Rows are points. To make a cloud, some directions were put in groups of two or more. Within a group, all points are equally far from the middle, so they leave a hole (a ring in 2 directions, a hollow ball in 3). The other directions are filled evenly. Then the cloud was stretched, turned, moved and blurred a little. How many holes are there, and how many directions does each take, smallest first?

Cloud, 14 rows:
-36 -42
-34 -41
-30 -43
30 -13
27 22
24 -22
-60 -9
-55 19
32 4
-10 45
14 37
31 12
-54 -25
8 39
Holes: 1 (2)

Cloud (13 x 2):
-10 43
55 2
26 -22
-42 6
-28 -24
-23 -38
-4 39
-3 45
29 -18
60 -21
20 15
-16 2
49 27
Holes: 0

Cloud:
32 58 -50
-25 14 -5
36 37 60
33 -15 34
60 24 24
-14 21 -19
55 -23 -35
33 -9 -26
-2 -4 -39
22 14 18
55 29 37
-2 41 -34
41 8 29
22 -17 -27
4 53 -22
54 -29 9
-12 37 -10
-55 33 -36
-41 26 52
52 -28 -30
48 54 -59
-12 35 17
Holes: 0

Cloud (28 x 4):
-36 16 18 -48
14 -35 26 -43
-25 16 -46 -41
-54 17 28 -9
39 -14 -8 15
11 -22 -23 29
13 -39 -35 -10
24 -11 54 24
38 -13 17 -32
-28 -41 10 -28
-39 7 -34 -8
60 9 -24 32
-14 -34 -36 -11
-6 12 34 -44
-14 27 10 -19
-17 19 27 -8
26 -36 17 -35
39 -26 9 18
6 5 -9 13
35 -14 -29 22
-5 -6 -21 12
-25 -4 -49 14
21 -9 0 6
-12 3 -1 -21
30 4 6 11
10 -43 -9 -56
32 -41 -21 -13
-13 3 24 20
Holes: 0

Cloud, 53 rows:
-15 21 10 -2 -11 4
-2 19 -12 -23 0 4
-20 -41 -36 11 -22 0
32 -4 9 -20 -26 10
7 38 9 9 -3 -18
-20 6 6 -13 -26 5
9 -9 -35 -17 6 13
-20 -22 10 -7 -6 6
-27 -9 12 -13 12 -11
28 15 -9 17 60 -37
10 -26 -8 -13 -7 46
6 12 -29 -12 0 -1
2 20 6 -4 25 -36
-12 17 -10 -12 1 -2
-39 5 -11 20 29 26
2 4 9 3 -24 -26
18 -9 -26 -23 26 13
-20 -42 -22 14 -15 -18
-16 -4 4 -32 -12 -2
-43 -10 10 -7 -22 27
-26 5 -33 -15 -15 8
-21 -1 9 -29 -16 18
17 11 -20 55 -14 1
2 20 -11 -1 21 -3
-2 -12 11 4 9 -46
-11 -22 -27 -4 21 32
-1 -19 15 -5 3 6
15 10 15 37 -21 -28
15 6 -19 -8 20 25
39 -2 7 3 -19 9
23 33 -27 -3 -25 6
-7 14 -19 9 17 -13
45 -14 7 9 24 -27
-1 6 7 -32 -15 -5
-8 9 -36 7 -13 6
-32 9 -12 -20 -6 21
-19 -23 -42 14 5 -5
4 10 -19 -11 25 -21
14 15 -8 7 52 -35
-7 25 13 -1 2 -4
-20 -18 23 5 34 -23
-6 17 -3 7 5 -59
39 7 10 -9 -24 -29
-33 -26 -8 22 -39 17
-21 -7 -35 -8 10 3
-43 -12 11 5 32 -30
-24 -18 4 25 -26 17
35 21 -14 -4 6 34
20 34 0 7 27 -26
-20 -9 -48 -7 -20 12
-21 9 -28 20 10 -33
-21 21 22 26 15 -14
-19 -3 7 18 -36 0
Holes: 1 (2)

Cloud, 49 rows:
-25 -4 -11 13 49 27
16 27 47 -37 -8 27
28 50 -4 -5 18 9
11 31 -17 -36 4 -28
-30 23 8 -21 21 32
4 43 -32 -9 31 -7
-46 -1 -38 21 -22 -6
16 49 39 -3 7 32
17 14 -2 0 -22 50
-1 43 4 -7 -53 1
-35 10 -21 0 -40 -17
1 8 38 -34 19 14
6 -44 -8 -10 -12 6
19 22 8 30 13 2
9 7 20 9 -38 -36
-28 0 -15 4 -35 -33
16 3 -19 36 -16 -4
-12 48 -6 -16 -42 -6
5 -7 1 8 50 31
28 35 49 -36 -22 20
21 57 31 -36 -24 -12
17 -4 0 -8 50 28
-3 -50 -37 3 4 6
7 36 -35 -15 30 -12
28 -4 -26 14 -22 -20
40 14 15 -15 34 26
37 -8 26 12 -9 -30
46 19 -8 -18 -22 -4
-4 21 -53 6 -17 1
48 6 8 -26 -6 21
12 -42 18 5 21 -6
-9 18 30 2 26 38
-30 9 -9 19 -30 -29
-48 -5 -34 32 -2 -11
-12 4 -37 -8 56 -10
16 49 33 -24 1 -30
26 45 41 -31 -39 12
-2 41 33 -1 -2 -31
8 48 -4 -3 -41 18
-19 -2 -11 9 50 31
-34 -19 12 21 9 17
4 0 -41 -16 -16 -29
-15 14 -60 8 -14 1
-29 -35 -29 32 8 27
10 10 -22 26 23 -26
-36 -8 -59 7 -5 21
-5 -21 42 5 3 2
33 37 26 -32 -40 -8
38 1 15 -34 1 22
Holes: 3 (2, 2, 2)

Cloud, 73 rows:
7 9 0 26 0 10 34 8
5 -7 -10 7 -7 -21 -22 5
9 -40 5 8 5 -1 -19 -11
0 -16 -9 3 2 35 -10 -15
1 6 5 44 18 -19 16 -35
26 -27 0 -6 25 12 -15 -4
24 -2 -21 -21 -8 10 20 -19
-12 -23 46 26 -16 19 -3 -13
-36 19 -11 -16 7 2 -19 21
28 7 10 4 28 31 -12 11
39 17 -16 25 -3 -6 -16 -2
8 6 -20 3 4 -22 16 -23
-9 11 23 12 -3 -5 24 -8
16 8 3 7 -3 -11 -11 13
0 12 42 0 24 -9 -21 12
42 -22 23 9 13 5 23 -27
30 6 2 24 -6 25 -17 -12
24 -19 16 7 30 24 1 -34
19 32 17 -10 36 2 -5 -4
30 7 -3 21 19 -12 -26 -16
27 -1 -2 39 17 -4 17 -38
25 -3 -13 6 28 31 -1 -9
22 -26 4 8 -26 -4 5 7
-11 -24 0 -5 -14 28 22 2
29 21 7 11 2 -9 -10 21
19 13 39 1 17 19 13 21
4 11 25 10 -17 33 -33 6
24 -9 -22 17 24 14 8 -18
28 -2 -2 -20 3 60 -21 10
4 -2 1 29 -8 13 -13 -13
11 -3 25 32 28 1 -28 13
-8 12 -12 3 16 -8 -29 25
38 3 -3 -2 -2 -1 -7 32
11 14 -2 31 24 6 10 -16
14 -6 -39 -19 11 2 9 12
3 -1 8 10 -4 26 23 -19
17 6 11 -9 15 -15 -31 18
24 2 16 2 29 37 -8 -39
-26 -23 2 10 19 18 10 -16
-30 -10 12 -12 4 9 23 -13
32 -15 -14 -30 -8 5 -11 23
18 -13 5 -19 33 -13 24 -17
19 -12 5 5 40 14 -1 -12
-8 18 -11 26 -13 30 -11 -24
-6 9 32 18 -8 5 10 -9
14 30 -10 21 5 25 -16 21
16 5 2 -22 42 2 0 26
9 -10 17 -2 8 -5 22 -28
19 -2 19 -25 24 13 -12 -4
-19 5 2 18 -21 11 16 10
-24 -30 30 -10 -1 1 5 -1
11 -2 3 0 18 8 12 -19
-7 -14 24 -11 1 5 24 -40
4 16 2 -2 7 24 37 -8
9 4 30 -5 42 -18 -22 2
7 -4 32 20 19 2 -15 -16
4 -1 28 12 32 23 -27 -27
8 -37 -9 -7 -2 13 20 1
15 -13 -16 -3 -7 2 -23 20
16 -1 -1 2 2 -11 -53 22
19 2 -30 24 19 -16 -5 1
8 12 13 9 26 6 35 -2
2 11 -3 42 4 15 17 -30
17 -5 36 -25 29 17 -3 -3
3 2 6 -6 -2 -9 -10 20
19 8 38 -3 17 5 -4 15
6 3 15 20 24 -6 58 -25
27 -5 -6 8 6 18 19 -3
-19 21 -4 19 2 -14 12 -13
12 -25 1 -25 9 -9 -14 -9
23 16 14 6 11 -35 -4 17
30 -15 14 7 22 46 -5 -32
-27 -22 20 -20 -8 17 0 -22
Holes: 0

Cloud:
-12 13 -29 -21 2 15 -6 39 24
-3 41 12 -3 15 -30 18 -15 -14
-11 -26 17 1 -23 -1 -2 17 -6
32 -12 -2 19 -5 -19 24 9 12
15 23 -16 6 2 -24 -2 21 -6
-8 -25 4 -26 25 7 10 11 5
14 -6 5 30 -14 4 38 -36 -27
24 -29 -17 -20 -15 -4 33 30 -30
-27 -17 -19 4 10 0 24 -12 -18
-35 -1 23 16 -11 3 -18 40 4
5 -21 -37 -12 -20 -31 32 -53 -4
-6 -5 8 -16 -27 -6 -34 17 -7
-8 -4 35 12 1 -51 39 -31 -16
-45 0 24 0 21 -25 -9 34 5
-35 -30 15 -17 3 -41 -13 16 13
38 22 13 12 -16 -31 15 4 -15
-11 4 22 13 17 11 35 22 -59
37 33 22 30 -13 -22 18 -11 6
6 -10 -47 -9 -24 19 1 5 -22
-17 -15 8 -10 12 7 37 15 -55
50 6 -20 -23 -14 -5 38 -1 -30
1 39 4 -12 -1 44 3 23 6
-28 -12 -2 -23 13 1 15 16 -32
-6 -25 -19 -12 3 7 35 4 8
13 41 -5 10 -3 4 -22 -48 14
47 49 12 14 -7 34 -4 -18 11
-5 -43 -6 16 -19 -42 5 -14 -24
-6 -28 -22 -50 0 -10 -15 20 -1
14 29 -7 -23 15 1 -30 28 9
18 -13 -22 24 -24 9 7 19 -20
29 8 1 32 0 -8 28 -3 -53
-8 -20 17 27 -14 14 23 10 -14
41 -26 -14 0 -11 -4 0 -2 26
-23 10 -9 -4 -15 -2 14 30 20
34 -2 -7 26 -1 -13 20 17 -30
-4 -33 -13 1 -38 -56 17 -21 -14
-24 1 6 -12 15 6 30 4 -33
51 44 7 7 -2 11 24 -25 19
27 -23 -39 1 -22 21 -6 -4 -11
-18 40 24 10 -8 -21 -32 -40 16
18 25 -8 18 -37 21 3 23 -8
8 -31 -22 -10 -21 -46 40 -39 -8
4 51 25 35 12 22 7 20 -25
-12 35 12 -9 -28 -53 6 -6 -14
1 -1 -40 17 -9 15 -16 -9 17
17 51 -12 -3 -24 1 -18 -22 30
17 17 16 -23 -12 34 -12 4 20
18 -25 -20 2 -17 9 39 -17 -1
6 13 15 -21 -2 -26 27 36 -29
2 49 8 0 -17 -6 18 -42 -31
33 17 34 2 3 8 14 -11 -24
35 -3 3 17 -1 -29 6 -12 -23
25 -44 -34 -19 -3 -5 25 -28 -15
3 -29 3 0 -14 -1 -11 30 33
38 7 -9 -20 -26 -10 5 -1 24
26 44 3 8 -29 -5 -34 -45 19
21 -37 1 -7 6 -2 7 -31 -5
2 12 25 -15 1 -25 28 38 -44
3 18 12 4 -37 -13 -1 22 2
8 4 25 32 -3 10 30 -16 -38
-19 -9 -11 19 -15 -48 1 -44 9
-24 6 -29 -32 -25 -35 10 -7 -17
34 32 26 28 3 25 45 -12 -36
32 44 19 16 -5 27 11 4 -31
13 24 10 -7 -43 -1 -17 -11 -11
-19 41 21 -11 19 -2 -5 29 22
21 8 19 -24 1 4 -4 29 -18
-23 -7 -1 3 11 -31 17 -31 11
-21 -42 0 -15 2 -11 4 24 -37
-10 -18 1 6 24 8 51 14 -48
15 14 8 7 -10 -60 -10 -46 14
-27 42 16 7 -14 6 -14 23 -3
44 15 9 -19 12 -19 7 -36 5
16 12 5 16 14 17 39 -20 -37
44 12 -25 -9 -29 12 -35 -28 3
36 -15 -24 5 7 6 53 -17 -32
23 20 -45 -7 9 12 -18 -5 29
21 9 -10 3 17 -23 45 -27 -17
27 30 32 6 21 -21 31 -4 4
-7 19 1 -13 -18 16 -6 12 -35
-1 12 25 -3 -14 -12 -7 47 -10
41 -16 -42 -28 -20 -17 37 -27 -42
51 21 4 -22 -10 -19 27 -27 -21
-7 -4 -21 27 -33 2 13 18 -20
-21 17 42 10 -8 -12 10 -7 12
7 -10 10 6 34 2 7 8 -21
-16 -13 0 41 2 11 31 14 -43
22 -36 -21 -14 -19 10 -2 24 -11
-4 27 42 43 14 -9 2 21 -18
3 -31 6 -12 1 1 8 -32 -25
7 -13 -26 -1 2 -22 27 -20 15
-22 6 -29 -20 -8 -2 7 30 -15
-3 -10 -22 -23 -26 -18 -6 -8 37
20 -40 -24 -15 7 -41 -8 -21 10
-7 49 19 9 -24 11 -4 1 -16
38 -5 -36 -1 2 11 -23 -20 -1
-7 -16 28 -9 14 4 -15 37 -7
-43 13 18 -13 16 -21 -20 17 22
-19 20 34 -17 0 -49 3 -4 -2
-32 -16 36 6 -14 -53 5 -25 -8
-16 5 -20 -15 -20 -7 -39 23 -3
11 10 26 -11 3 13 47 9 -50
46 16 -10 10 15 16 -12 9 -5
Holes: 2 (3, 4)

Cloud (89 x 9):
-33 -37 -24 10 9 23 2 -16 -11
21 -4 -8 -23 -17 -1 -4 -5 -39
-44 -4 -33 3 11 26 -24 -18 -11
-32 3 6 -19 33 -6 -19 14 15
-15 32 -7 -29 -24 -6 -8 8 -24
-16 5 -33 18 27 34 -8 16 30
-34 -1 7 24 8 1 16 -24 11
-15 26 -16 -2 -8 0 -23 -57 -7
0 -36 -8 5 41 -27 -27 -24 1
0 -10 -48 -13 24 5 10 -15 -4
23 -28 -13 -15 10 -6 -38 -30 3
29 -38 10 -8 4 17 -7 26 -1
39 20 -7 -14 9 38 27 11 15
-23 20 24 -24 0 36 18 -8 3
54 -15 24 17 40 -9 -21 -25 -1
-11 -28 -6 2 -3 38 -1 -2 39
23 -15 -15 10 -12 -7 -39 -2 6
-2 -41 -2 5 35 2 -11 -47 6
12 -11 18 30 19 18 -20 -32 10
-44 -24 -2 -14 1 17 24 9 18
-12 -34 7 23 23 18 3 -25 23
-22 -47 -8 5 14 -2 -11 -11 -28
-17 -8 19 -15 -11 -16 16 -23 -48
-21 -18 -17 12 27 -12 -16 28 14
-36 43 -31 -9 1 20 5 -5 7
47 -13 20 -12 -8 -5 19 21 20
9 -39 6 18 4 3 2 24 -10
-1 31 -7 -34 -16 -19 -4 -29 -17
36 -6 -2 -15 -12 -1 -15 -7 -34
29 -14 -7 4 -4 10 10 -54 -19
19 0 7 -19 -11 9 -41 -5 -10
24 -19 -23 16 9 2 -8 16 -23
-20 1 26 -30 7 -13 13 27 23
15 26 2 -8 42 -3 -5 22 -3
54 -21 -2 0 4 19 2 25 17
36 -11 29 13 35 18 28 -2 -4
60 -25 24 23 22 -1 -13 -28 -8
16 -18 37 7 0 -9 10 16 35
52 -6 15 18 13 19 -25 -30 10
37 -17 -21 -21 19 0 -13 14 6
-22 7 -29 6 25 23 -15 -35 -27
3 3 21 -2 -25 -32 -25 -22 -1
3 -42 2 6 -15 2 -20 12 -6
17 -24 -11 31 49 7 13 13 21
19 24 36 0 15 0 26 -18 26
28 -34 9 -13 27 11 6 37 12
-16 19 20 3 -4 7 -1 31 2
-1 38 -16 -11 8 45 -2 13 28
-9 -24 -11 -24 18 0 20 32 3
22 20 17 -6 13 -34 -10 -31 -40
-4 -24 18 29 8 9 12 15 21
36 -2 1 -31 19 -24 6 -8 -4
21 -11 -2 18 36 -11 31 22 8
29 37 -7 13 -5 -12 24 -19 -20
-42 13 1 -16 10 -24 7 18 -1
-14 22 -7 -33 -30 -7 -1 -23 8
18 32 3 10 0 -12 3 -29 31
12 -6 3 13 -2 5 -37 -4 -25
-11 -18 -11 -34 -15 9 17 18 13
22 16 12 11 -5 23 -20 3 -19
43 25 14 -16 26 21 15 32 17
-19 -20 18 -17 16 17 -29 -23 -11
44 26 -7 5 -2 8 -23 -6 -16
8 17 -1 -38 -7 40 16 -7 1
-16 7 19 -27 16 -18 -18 -25 19
47 11 -4 -4 27 -1 -32 3 23
13 -7 -8 3 -15 34 31 10 6
-21 26 -28 0 -4 -13 25 -32 -8
27 10 -16 3 4 49 0 -1 -8
-8 -18 29 -12 11 -18 24 6 -27
11 -38 15 22 13 14 2 27 19
-15 -5 -19 -20 -16 9 -32 -24 22
52 -6 29 5 4 30 13 -12 -7
-1 1 -2 26 17 -8 39 -18 -11
14 -13 -29 -11 34 -15 -27 -31 -14
11 5 -8 1 52 12 -5 -47 0
-34 5 -14 -3 -11 -31 -11 -47 -6
0 -10 -42 -6 -2 17 5 -26 -27
17 -10 -11 12 27 -23 22 22 -3
-4 -23 -14 25 -1 -12 3 22 -9
23 17 8 0 -18 19 32 25 -5
56 -11 32 7 12 -16 25 -10 16
27 22 -28 15 17 24 3 -14 -23
-20 8 -2 -29 19 48 -1 1 -4
14 17 -8 19 -32 -9 9 -6 7
18 24 -8 4 35 11 -15 23 39
45 -19 12 5 33 37 1 22 23
4 -8 -5 10 15 26 -23 37 18
-25 17 9 -19 -5 -4 -8 -14 -48
Holes: 3 (2, 3, 4)
